Rows are points. To make a cloud, some directions were put in groups of two or more. Within a group, all points are equally far from the middle, so they leave a hole (a ring in 2 directions, a hollow ball in 3). The other directions are filled evenly. Then the cloud was stretched, turned, moved and blurred a little. Count the holes, and give their numbers of directions, smallest first.

Cloud, 13 rows:
[[-32   1]
 [-14  52]
 [-28 -33]
 [ 10 -77]
 [ 48  45]
 [ 44 -67]
 [ 64  -8]
 [-31   9]
 [  7  65]
 [ -8 -66]
 [-13  53]
 [ 54 -53]
 [ -3 -70]]
Holes: 1 (2)

Cloud:
[[ 15 -45  27]
 [ 56 -59 -24]
 [ -6  -7  69]
 [-79  -4  -6]
 [-92  -3  65]
 [ 41 -14 -68]
 [ 26 -31   1]
 [ 48  -6  13]
 [-40   7  45]
 [ 13  25   0]
 [-73 -49 -42]
 [ 18 -63  54]
 [ 23 -49  57]
 [ 67 -23 -38]
 [-80 -48 -23]
 [ 61  59 -33]
 [-84  -8 -13]
 [ 11 -17 -36]
 [ 62   7   2]
 [ -1 -25 -89]
 [-57 -24   4]
 [ 14  76   7]]
Holes: 0

Cloud (30 x 4):
[[-60  66 -38  10]
 [-15  81  48  55]
 [-48  -4  54 -24]
 [ 41   9  76 -18]
 [ 73  24  12 -12]
 [-55 -14  20  18]
 [ 46  12  67   6]
 [ -7  -6  -8  60]
 [ 20  -2   2 -68]
 [ 51  27 -14  29]
 [-72   6  36  13]
 [-67  68 -20  -7]
 [-51  47  29  79]
 [-20   3 -47  14]
 [ 41 -10  48 -58]
 [ 69  11  27 -53]
 [-24  44  82 -40]
 [ 16  30  63  43]
 [ 73  15  24 -46]
 [-22  15 -42 -23]
 [-25 -16 -25  22]
 [ 20 100  18  14]
 [ -5  79  69 -35]
 [ -9  63  81 -35]
 [-15   0 -44  30]
 [-18  93 -23  53]
 [-15  52  53  65]
 [ 74  32  11 -25]
 [-44  92   1  66]
 [ 71  21  13  -8]]
Holes: 2 (2, 2)

Cloud (52 x 6):
[[  12  -56  -19  -73  -29   30]
 [  13  -51   73  -51    3   10]
 [  27  -69   70  -48  -17   42]
 [ -12   -5  -23   42  -12  -64]
 [   4   25   -6  -29  -70  -87]
 [  81   17    6  -42    9  -26]
 [  25  -19   14   73    3   32]
 [  78   29  -35  -14  -12  -15]
 [   1   45  -10   60   31  -71]
 [  -3    2  -58  -88  -22   13]
 [  11  -31   37   20   73   31]
 [  54   36   20   10   51  -51]
 [  26  -12    3   11  -62   20]
 [  -9   62   38    1   21   -6]
 [ -42   -6    8   25    8  -77]
 [  17  -59   17  -38  -76   41]
 [   0  -14   30  -66  -13   79]
 [ -41   36   36  -72   -7  -28]
 [  50   -3  -37   24  -18   21]
 [   5   74    4  -19  -23    8]
 [  14   39   60   57    9   16]
 [ -18  -50  -12   49   26   25]
 [  14    4    0  -78  -16  -87]
 [  20  -50   34  -21   -8   80]
 [  -9  -60  -45  -76  -39    5]
 [  -6  -36  -55  -60   26   28]
 [  38  -53    4  -59   -2   30]
 [ -28  -31  -33  -10    9   61]
 [   6    7   69   42   39   10]
 [ -23   16    0  -49   28   59]
 [  15  -35   65  -24    6  -32]
 [  53    5  -17  -78  -25   37]
 [   5  -39   20   27   26   76]
 [  61   41  -33   28   -1  -50]
 [ -13  -39   12 -121  -17   31]
 [ -27  -19   -8  -23   89   28]
 [  24   40  -14  -44  -56   33]
 [   8   35   -8   18  -38  -66]
 [ -14   41   53  -10  -31  -37]
 [ -25   61    7   13    8  -49]
 [  -6   34  -23   -9  -42   21]
 [  53    1  -22  -41  -70  -23]
 [  13   31   49  -37   50   33]
 [   2   -5   -8   35   18  -79]
 [  -1  -44   31   -9  -81   14]
 [  24  -68   22  -82  -48   49]
 [  47   54  -54  -21  -13  -12]
 [  34   29   14  -82  -80   46]
 [  27   49   63    5   22  -34]
 [  29   66    0  -80  -27   -5]
 [ -17  -36  -23   -1  -52  -64]
 [  48   42  -55  -23  -10   12]]
Holes: 1 (4)

Cloud, 79 rows:
[[  -9  -17  -16   24   28   15   27  103]
 [  16   15  -78  -45   17   40   50   29]
 [ -50  -23  -31  -47   34  -14  -12   54]
 [   3   -6  -24  -52  -42   12  -57   19]
 [ -32   63   43  -46  -18  -72  -15  -12]
 [  43   38   48   28   35   37   -7  -49]
 [  36   38  -31   -9   52  -60   63  -35]
 [  78   76   -6   -7   38  -48  -18   -5]
 [  96  -31    0  -27   -6  -17  -22   21]
 [   0   80    1  -60    8  -25   44  -72]
 [  -3   20  -28   28  -11  -88   50   19]
 [ -24   10   36   59   -4  -27  -45  -16]
 [ -12  -42    6  -53   22  -88  -18   26]
 [  82   67    6  -35   34  -58  -43  -12]
 [ -38   45   35  -39  -50   22  -45  -18]
 [  71   -5   44  -16   21  -62  -69  -12]
 [  28   66  -11  -55   41 -107    2  -37]
 [ -36  -26  -18  -74   12  -67  -34   -3]
 [  42  -20   -6   -1   24   17    4  -77]
 [  30   11  -43   21   64  -73  -10   29]
 [  58   31  -70  -48   64  -64   33   24]
 [  51   46  -15  -19   84  -70   -9   36]
 [ -55  -28  -17  -24  -57  -30  -11  -25]
 [ -10   13  -16  -70   51  -57   60   31]
 [  50   88   37  -24   -5  -18  -22   46]
 [  41   77  -39  -60   50  -89   15   17]
 [  -7    0   23  -36   -4   82   12  -35]
 [   7    2  -42   31   -7  -60   -7   86]
 [ -37   44  -35  -31  -18  -37  -37  -78]
 [  17   44   -8  -53  -36   51  -48  -15]
 [  19  -27   52   52    1   -3   62   35]
 [ -23  -10   26   50  -42   -1   51    4]
 [  31   -9  -19  -10    8   89  -11   16]
 [ -24   67   49  -18   47  -60    6   -9]
 [  29   32  -60  -82   29   40    1  -12]
 [ -49   40  -12   15   10  -69   47  -29]
 [  17   31  -37  -26  -35   21  -50  -53]
 [ -32   28   10  -31   30  -27   89  -10]
 [  11   14  -50  -72   25  -91  -49  -10]
 [  11   39  -36    0  -63   -5   34   29]
 [  26   66   39  -34    0 -106   -5  -13]
 [   1   18  -87    1   32   12   56   44]
 [ -57   22  -28    1  -58   13   41   25]
 [  -5  -47  -47  -19  -38   15   -4  -23]
 [  26   60   55   15   30  -55   12  -45]
 [  52  -41   18  -31   20  -86  -52   -4]
 [ -53  -35  -16   31    0    0   72   16]
 [   3   -7  -60  -46  -25   33   52   19]
 [ -23   -1   32  -13  -34   72  -39  -18]
 [   4  -20  -28  -34   22  -50   -2   99]
 [  75  -41   33  -31   43  -19  -40   23]
 [ -38  -56    8   11   37  -14   57    6]
 [  31   57   17   42   45   -7   44   -8]
 [  57   32   16  -30  -16  -85  -62  -10]
 [   4  -20  -14  -23   49   70  -13   21]
 [  60  -28   -4  -42  -26  -56  -38  -19]
 [  41   55  -21  -13    7  -58   74  -17]
 [  -8   44   47  -33  -41  -41   39  -28]
 [  -6   29  -94  -44   31  -74   46   11]
 [  31   20   14  -73    3  -74  -49  -64]
 [   7   22  -41  -38   51 -109   13  -42]
 [  -1  -15   64  -40  -13   32  -12  -44]
 [ -21  -32   -5  -71   55  -18   10    1]
 [ -10    5  -12   -7  -17  -15   96  -15]
 [  71   21   42    9  -11  -45   59    1]
 [ -50  -41  -30  -20   -6   42  -23   25]
 [  22   81  -60  -46    6   -4  -27  -45]
 [  43   19   21  -25   23    1   59  -78]
 [   3  -39   48   56  -14  -60  -20   16]
 [  -4   97   -9  -50   -4   -7   21   46]
 [   6   52  -60  -20  -19  -50   68   23]
 [  30   37  -32  -11   47 -121    5   16]
 [  25   55   16   51  -25  -17   -5  -15]
 [  15  -30   13  -43   48  -98  -36  -23]
 [  84  -32   23  -43   53  -37   22  -29]
 [  29  -13   30   -4  -26    6  -50   74]
 [  42   24   10  -23  -48  -58  -33   55]
 [  33    0   14  -63   38  -23   15  -88]
 [ -13  -14   27   31   36   26   69   48]]
Holes: 2 (4, 4)
